Each row is a point. The last column is the point's height on a tilted bowl or saddle (a function of degree 2), plus a little noise. Along how many of its main directions does it bend up, bend down or stay straight?

Points, 10 rows:
[[-5.2 -0.7 -3.9]
 [ 4.3 -0.8 -3.2]
 [-2.4 -1.1 -2.1]
 [-1.1  2.5 -1.8]
 [-4.0  3.1 -3.4]
 [-1.4 -3.4 -2.6]
 [ 1.4  3.8 -2.1]
 [-0.3 -6.4 -4.6]
 [ 1.1  0.8 -1.5]
 [-3.8  0.6 -2.8]]
Directions: 0 up, 2 down, 0 straight

Points, 11 rows:
[[-2.1 -0.5  1.6]
 [-0.8 -4.1  2.4]
 [-5.0 -2.2  3.8]
 [ 2.2  1.2  1.6]
 [-5.4 -0.3  3.8]
 [ 2.8  0.0  1.7]
 [ 0.2  0.0  1.2]
 [ 1.2  1.4  1.5]
 [-4.2 -1.4  3.0]
 [ 3.7  0.2  2.1]
 [-6.2 -4.6  6.0]]
Directions: 2 up, 0 down, 0 straight

Points (15 x 4):
[[-0.7 -2.4 -0.1  0.0]
 [-0.4 -0.9 -3.6  0.0]
 [ 6.5  3.7  2.6 -4.7]
 [ 4.8 -4.6  4.8 -5.8]
 [ 0.4 -5.3  4.5 -5.2]
 [ 1.1  0.5 -3.4  0.0]
 [ 0.4  3.0 -1.4  0.6]
 [-3.0  3.1 -2.8  0.8]
 [ 1.7 -1.6 -4.1 -1.6]
 [-0.5 -1.1 -1.3  0.7]
 [-0.7  3.3 -2.7  0.5]
 [ 1.9  2.2  1.1  0.2]
 [-2.5  0.1 -1.4  1.1]
 [ 6.3 -3.6 -3.5 -6.5]
 [-1.9  3.2  1.3  0.3]]
Directions: 0 up, 3 down, 0 straight

Points, 26 rows:
[[ 0.5  0.1 -1.8  0.1 -2.3]
 [-5.7 -0.4  4.9 -1.3 -8.1]
 [ 2.7 -0.1 -5.1  3.0 -0.3]
 [ 1.1 -1.4 -1.7  5.2 -0.9]
 [ 0.2  2.4 -3.9  3.0 -1.1]
 [-0.8 -7.5 -3.7 -7.9 -2.5]
 [ 1.8 -4.9 -1.4  0.6 -1.0]
 [ 2.1 -0.3 -3.9  2.9 -0.8]
 [-3.5 -1.5  0.9  2.1 -5.8]
 [ 1.8 -1.7  3.4  0.0  1.3]
 [-1.6  0.6 -1.7  3.8 -2.4]
 [-2.1 -1.4 -1.1  1.0 -3.3]
 [ 0.9 -2.5  1.5  1.1 -1.5]
 [-5.3  1.2 -0.7  2.0 -5.6]
 [-0.1 -4.9 -1.3  3.1 -1.8]
 [ 6.0 -1.7 -5.4 -0.3 -3.4]
 [-0.2  6.6 -0.1  3.1 -3.0]
 [ 4.4 -0.7  0.5 -2.9  0.8]
 [-3.2 -3.2 -3.1  0.7 -2.2]
 [ 0.1 -2.9  0.0  3.0 -2.5]
 [ 1.9  1.0 -1.4 -1.3 -2.1]
 [-2.9 -0.6  4.3 -3.0 -2.5]
 [-0.6  2.1  2.6 -2.2 -0.8]
 [ 1.5  0.2 -4.5 -0.6 -2.1]
 [ 1.4 -1.7  2.1 -2.9  0.8]
 [-2.0 -4.8 -4.9 -7.1 -2.6]]
Directions: 1 up, 1 down, 2 straight

Points:
[[ 5.8  1.3  2.9  3.9  1.5]
 [ 1.4 -2.8  4.5 -0.5  3.4]
 [ 0.9 -3.0  1.2 -2.0  1.5]
 [-3.3  3.2 -3.5  1.1  3.0]
 [-4.0 -7.3  3.8  0.4  7.1]
 [-1.7 -3.6 -3.2 -0.9  2.0]
 [ 0.0  0.2  0.6  4.1 -0.6]
 [-3.5 -0.6 -3.3  0.9  2.4]
 [-0.4  2.3 -5.0 -6.8  2.8]
 [ 2.6  4.6  7.0  2.1  6.0]
 [ 3.4 -1.1 -0.3 -0.8  1.1]
 [-5.2  1.9  1.4  2.1  3.8]
 [ 0.0 -3.7  1.4  5.7  0.4]
 [-0.4 -4.2 -0.5  2.1  1.5]
 [-1.3  0.2 -0.4  0.1  1.2]
 [-1.3  3.1 -1.4  1.8  1.1]
 [-5.5  4.0 -1.9  0.8  5.1]
 [-2.4  0.0 -1.5 -2.2  2.0]
 [ 1.4  2.7  3.5 -3.1  4.0]
 [ 2.5 -5.5  1.7  3.5  2.6]
 [ 1.4  4.1  2.9  1.8  2.2]
 [ 0.2  1.9  0.1  0.9  0.9]
 [ 0.7 -2.2 -2.1  2.0  0.4]
 [ 1.0 -3.4 -3.9  4.6  0.5]]
Directions: 3 up, 1 down, 0 straight

Points:
[[-3.3 -0.5  1.1 -1.8  7.3 -2.6  1.7]
 [ 3.7 -0.6  2.1  3.1 -2.2 -0.5 -1.7]
 [-5.5 -5.5 -0.5 -2.5  4.2 -3.9 -2.6]
 [-2.6  3.1  5.5  3.4 -2.1 -4.4 -0.3]
 [-1.9 -2.3 -0.6  0.0  4.8  0.0  0.8]
 [-2.1 -2.0  6.2 -3.2  3.4  3.9 -3.1]
 [ 1.3  1.3 -5.8  0.0 -2.0 -2.3 -1.4]
 [-4.2  0.8 -3.0  3.8 -1.2 -0.8 -2.2]
 [ 0.3  6.5 -4.5 -0.9 -2.3 -1.0 -3.7]
 [-3.1  4.0 -3.7  1.6 -2.0 -1.1 -1.9]
 [ 1.1  1.1  4.2 -4.4  0.7  1.0 -0.9]
 [-1.3 -4.1  3.9  5.7  2.0 -1.5 -4.7]
 [-1.4 -0.5  0.5 -2.3 -3.7 -0.2  0.6]
 [ 1.2 -1.9  3.0 -3.2  4.1 -0.3 -0.3]
 [ 1.5  3.0 -0.8 -3.8  1.0 -3.3 -1.2]
 [ 3.2 -1.7  4.1  0.9 -0.7  2.2 -2.8]
 [-1.7 -3.8  0.7 -2.9 -2.2  0.7 -1.3]
 [ 4.1 -2.4 -5.9 -2.3  5.7 -1.6 -1.3]
 [ 0.6  0.9 -0.7 -2.0  3.0  3.8 -1.3]
 [-2.6  0.4 -3.0  0.9  0.8  0.5 -0.2]
 [-2.6  4.6 -3.7 -6.8 -3.3 -1.1 -5.8]
 [-4.7  1.3 -4.2  3.0  4.5  1.5 -4.1]
 [-0.3 -0.2 -1.2 -2.4 -3.9  2.3 -0.2]
 [ 2.0 -6.4  2.6 -2.7  1.8  2.4 -4.5]
 [-3.7  4.4  3.3  6.9 -1.0 -0.8 -3.8]
 [-0.1  0.4 -2.4  1.9 -1.3  3.5 -0.3]
 [ 1.9 -1.8 -4.2 -1.6  2.0  3.6 -1.1]
 [ 9.1  0.0 -0.9 -0.8 -0.7 -4.1 -8.1]
 [-0.6 -2.9  2.2 -3.9 -1.2 -1.8 -0.9]
 [-1.1 -3.5  0.4 -1.6 -0.7  9.2 -7.9]
 [ 5.0 -0.4 -1.6  5.0  0.0 -2.6 -3.3]
 [ 6.2  3.0  1.5 -3.8 -3.7 -1.0 -5.0]
 [-0.7  1.1  1.3 -0.2  0.6  0.7  1.2]
 [ 4.6 -1.5 -0.4  5.4  0.6 -0.2 -3.0]
 [ 1.3  1.9 -1.9 -0.8  0.4  3.7 -1.1]
 [ 1.1  2.0  5.1  3.1 -0.4 -0.9 -1.1]
 [ 0.7 -1.5  3.1  1.3 -2.1  5.7 -3.2]
 [-4.0  0.8 -1.2 -1.9  1.0  3.6 -1.8]
 [-2.3 -1.1 -1.1  0.9  2.1 -6.2 -1.2]
 [-0.3  0.3  0.2  0.1  0.8 -1.2  1.3]
 [ 3.5  0.1  3.4 -4.1 -3.2 -0.7 -2.7]
 [ 0.5  0.5 -6.0  0.2 -0.9  2.2 -1.0]
 [-2.3  1.7  2.3  2.6 -3.7  2.7  0.1]]
Directions: 0 up, 4 down, 2 straight

Points (44 x 7):
[[-0.1  4.0  3.3  4.4 -2.2 -0.2  0.6]
 [-3.0 -1.7 -4.4 -0.4  0.4  3.8 -0.4]
 [ 0.5 -9.5  2.8  2.3 -3.5  4.5  9.8]
 [ 3.0 -2.2 -0.4  1.5  4.5 -0.9  1.2]
 [ 1.4  0.8  3.3 -2.5  3.9 -1.9  1.6]
 [ 5.2 -2.2  0.7  1.0  4.0  0.4  3.1]
 [-1.0  0.4  3.9 -0.4 -1.4 -4.2 -0.6]
 [ 0.7 -4.5 -2.6 -5.9 -0.1  0.7  1.4]
 [ 4.2 -0.9  4.1  2.9 -1.6  0.0  1.0]
 [-0.5  5.6  2.9 -4.7 -1.1  3.5 -2.7]
 [-1.8 -1.1 -1.3 -5.3 -0.4 -2.4  1.4]
 [-4.9 -0.5 -0.6 -2.8  1.9 -4.2  3.1]
 [-1.8  3.5 -8.5 -1.4  3.1  0.9 -6.1]
 [ 0.4  3.5  1.2  6.8 -3.6  6.0  7.5]
 [-2.0  3.6  0.2  6.4  5.7  1.8  3.4]
 [ 0.5 -3.6 -4.4 -6.0 -0.9  1.2 -0.4]
 [ 2.2 -0.2  4.1 -1.5 -2.9  2.6 -1.3]
 [ 5.1  1.1 -1.6 -1.6 -0.1 -3.7  1.2]
 [ 0.5 -2.9  0.8 -2.8  0.7 -0.5  0.6]
 [-0.3 -1.1  1.8  3.9 -0.6 -0.5  0.4]
 [-2.1 -1.1  1.3  2.5  1.6 -3.2  0.5]
 [-3.8  3.4  2.2 -1.5 -1.1  5.5 -3.4]
 [ 0.9  0.6  0.2  1.9 -2.6 -5.6 -0.1]
 [-0.5 -4.0  2.4 -3.7  1.9  0.9  0.7]
 [-7.8  4.3  2.1  2.9  1.5  0.4  0.8]
 [ 1.3  5.3 -3.0 -1.0 -2.9 -5.0  0.9]
 [ 0.2  3.4 -2.9  6.0  2.0  3.6  5.8]
 [ 3.8  1.1 -0.8 -0.4 -2.4  1.4  0.3]
 [-2.9 -0.2 -2.6 -2.9 -0.5 -3.2  0.8]
 [ 1.3 -0.9  4.0 -5.3 -2.5 -1.5  0.5]
 [-0.6 -3.8 -3.4  2.1 -2.8 -1.2  0.9]
 [ 1.4 -8.4  5.9 -4.2 -0.6 -0.8  5.7]
 [-5.5 -2.2 -0.2  0.7 -2.7  1.2  1.6]
 [-3.2 -4.3  1.5 -0.5  5.4 -0.4 -1.4]
 [ 0.5 -0.5  5.3 -0.8 -3.3 -2.4 -3.2]
 [ 3.2 -2.8 -0.6  3.9 -1.3  1.2  3.4]
 [-0.8 -1.0 -1.9 -0.4 -2.1  1.0 -0.3]
 [ 1.5 -1.9 -1.1  2.5 -1.1  1.7  1.8]
 [-2.1  0.9  2.9 -0.8 -0.7  2.6 -2.6]
 [ 2.4  2.9 -0.3 -0.6  5.6  2.0 -0.1]
 [ 2.6 -2.1  2.8 -1.3  1.9 -0.2  0.9]
 [-2.1 -3.5  6.1  2.4 -2.7 -0.6 -4.1]
 [-1.3 -3.8 -1.5  1.3  1.5 -0.4  0.5]
 [ 5.2  1.1  1.0 -0.8  0.2  1.3  2.0]]
Directions: 3 up, 2 down, 1 straight
